Rows are points. Each copy is the shape, with its points in the same order, stretched, turned, moved and blurred by noise. Is it also mirrored, or only turned?

Shape:
5.3	2.2	21.8
9.0	14.1	13.3
-5.1	-2.2	20.2
12.9	5.5	5.6
10.2	-11.3	-17.5
0.2	6.2	5.4
-18.3	-25.6	-11.1
16.2	2.1	7.9
16.6	25.3	15.3
Copy 1 (9 x 3):
2.1	-27.8	12.7
2.9	-14.6	20.3
-8.9	-27.3	2.3
13.4	-8.7	7.1
15.2	13.8	-23.8
-2.6	-7.6	3.8
-17.7	4.2	-43.2
15.9	-11.9	3.3
13.4	-15.4	34.5
Copy 1 is: only turned
Copy 2 (9 x 3):
-13.2	-12.1	15.0
-13.5	7.2	11.1
-13.5	-24.0	6.2
-2.3	5.8	11.0
22.4	-1.3	-1.8
-6.6	-3.9	1.0
16.2	-41.6	-18.3
1.0	4.1	15.5
-18.7	22.7	16.0
Copy 2 is: only turned
Copy 3:
7.9	14.4	14.2
12.9	-1.7	16.0
-5.5	16.6	11.9
14.3	0.9	1.8
4.1	-3.9	-34.4
-1.0	-1.6	3.9
-32.5	9.2	-31.5
18.1	4.3	-0.4
25.3	-7.4	25.1
Copy 3 is: mirrored
Copy 4, 9 rows:
6.8	-9.0	13.4
13.1	-19.2	8.2
-0.2	-2.6	12.5
17.7	-9.9	5.4
22.0	6.7	-8.2
5.5	-12.5	0.1
0.3	22.7	-10.6
20.1	-7.8	9.3
16.2	-29.0	10.4
Copy 4 is: mirrored

Shape:
-6.9	13.7	9.9	-15.3
-8.0	11.4	-8.5	-6.5
-20.2	11.8	-11.8	-18.0
39.3	-10.4	12.5	0.4
11.9	5.0	-1.0	22.0
6.9	14.1	-11.0	4.7
24.8	-12.2	3.6	-0.1
-16.4	18.5	2.8	-17.8
1.2	-10.7	7.2	14.9
9.1	4.8	-14.7	15.9
Copy 1, 10 rows:
5.2	-1.8	-17.1	-24.9
-0.8	-12.2	-9.9	-14.4
-9.8	-15.9	-19.8	-21.5
27.8	14.5	-7.8	16.6
14.5	3.0	19.0	3.9
8.7	-11.7	4.7	-4.3
13.2	7.1	-9.5	13.7
-0.7	-10.5	-19.8	-30.2
1.5	18.0	7.3	1.1
7.7	-8.0	13.2	9.0
Copy 1 is: mirrored
Copy 2 (10 x 4):
-11.1	23.8	4.1	-16.5
-10.9	8.6	16.0	-0.6
-17.5	6.0	26.0	-14.3
-4.6	6.1	-55.5	9.9
12.1	8.3	-7.8	31.4
-10.7	9.8	1.4	21.7
-0.2	-1.6	-35.3	4.9
-15.3	20.6	17.1	-18.6
22.5	1.6	-5.4	5.1
-0.9	-1.9	0.0	32.1
Copy 2 is: only turned

Shape (13 x 8):
-7.1	16.6	21.6	-19.1	23.8	-15.0	15.5	-12.3
-1.5	-13.8	-25.2	16.1	-0.5	-8.2	-8.9	4.7
-0.8	7.1	-8.7	12.9	18.3	-24.0	-15.0	-22.3
9.9	16.9	14.3	-29.3	21.9	-7.7	10.3	4.6
-4.9	-0.9	-1.7	31.9	8.3	-9.8	-16.6	22.9
-7.0	-2.5	6.9	20.7	0.3	-7.4	-17.2	21.9
-28.9	-4.6	16.2	-23.6	-18.7	29.7	-5.4	4.1
-2.0	7.8	-13.2	5.6	26.5	-14.4	-15.1	-2.0
-23.2	-30.7	7.1	-23.7	-1.3	17.3	3.1	12.5
0.8	-11.1	5.2	16.5	-10.2	-12.9	-16.7	6.2
4.9	8.6	21.3	-8.6	25.5	9.1	15.3	-6.2
9.5	1.2	-3.4	-8.6	15.9	-4.6	-12.7	-19.4
-10.0	-6.4	20.1	3.6	15.4	-2.0	-20.3	14.5
Copy 1:
-9.5	-14.9	-9.7	-3.8	31.0	1.8	21.5	-13.3
13.1	7.9	4.9	18.7	-13.2	-11.7	-8.4	0.7
-0.8	3.1	2.2	11.3	11.9	-20.1	-5.8	-23.6
-13.3	-12.2	-25.5	2.6	18.0	1.2	26.8	-5.2
23.0	15.3	9.8	-5.5	-8.9	-27.2	12.6	1.1
21.0	9.5	3.9	-12.8	-6.7	-17.0	12.0	0.3
13.6	13.8	-9.1	-6.8	16.2	35.1	5.5	7.4
12.6	8.0	-7.7	17.2	9.5	-23.9	4.5	-13.9
14.2	-7.5	-10.2	5.0	-7.7	31.4	12.1	-0.7
8.6	3.8	1.7	-11.2	-11.7	-8.9	-1.9	-6.1
-13.7	-2.2	-1.1	-1.3	18.5	9.9	29.9	-4.4
-9.0	5.7	-8.3	16.7	5.6	-1.0	2.8	-15.1
17.9	9.9	-3.3	-10.3	0.6	-6.4	24.2	-13.7
Copy 1 is: only turned
Copy 2, 13 rows:
-17.9	17.8	-46.2	-14.9	13.4	-0.7	-3.3	19.0
10.4	-29.9	25.2	1.7	8.4	-1.0	16.7	-17.8
-2.5	-13.4	3.0	-8.8	13.3	-24.4	25.8	-22.5
-4.6	29.0	-41.3	-11.8	7.1	10.5	0.1	30.8
1.2	-13.6	9.5	23.7	2.3	-4.0	13.0	-28.0
-6.9	-3.4	7.6	19.4	3.5	-3.2	5.2	-21.1
-42.0	18.9	-0.3	-23.7	4.7	20.6	-22.1	9.6
-6.0	-6.4	-3.5	0.5	9.9	-2.4	27.1	-13.6
-36.8	-0.5	2.1	-1.9	5.1	25.1	-6.7	21.6
-0.5	-11.2	20.1	9.1	6.0	-17.8	6.6	-19.3
-13.4	9.6	-40.4	-3.9	-10.4	9.5	-1.4	19.3
-7.4	-1.1	-3.0	-14.8	1.0	-11.6	21.2	0.8
-28.2	8.5	-9.3	19.6	-0.8	-2.7	8.1	-7.3
Copy 2 is: only turned
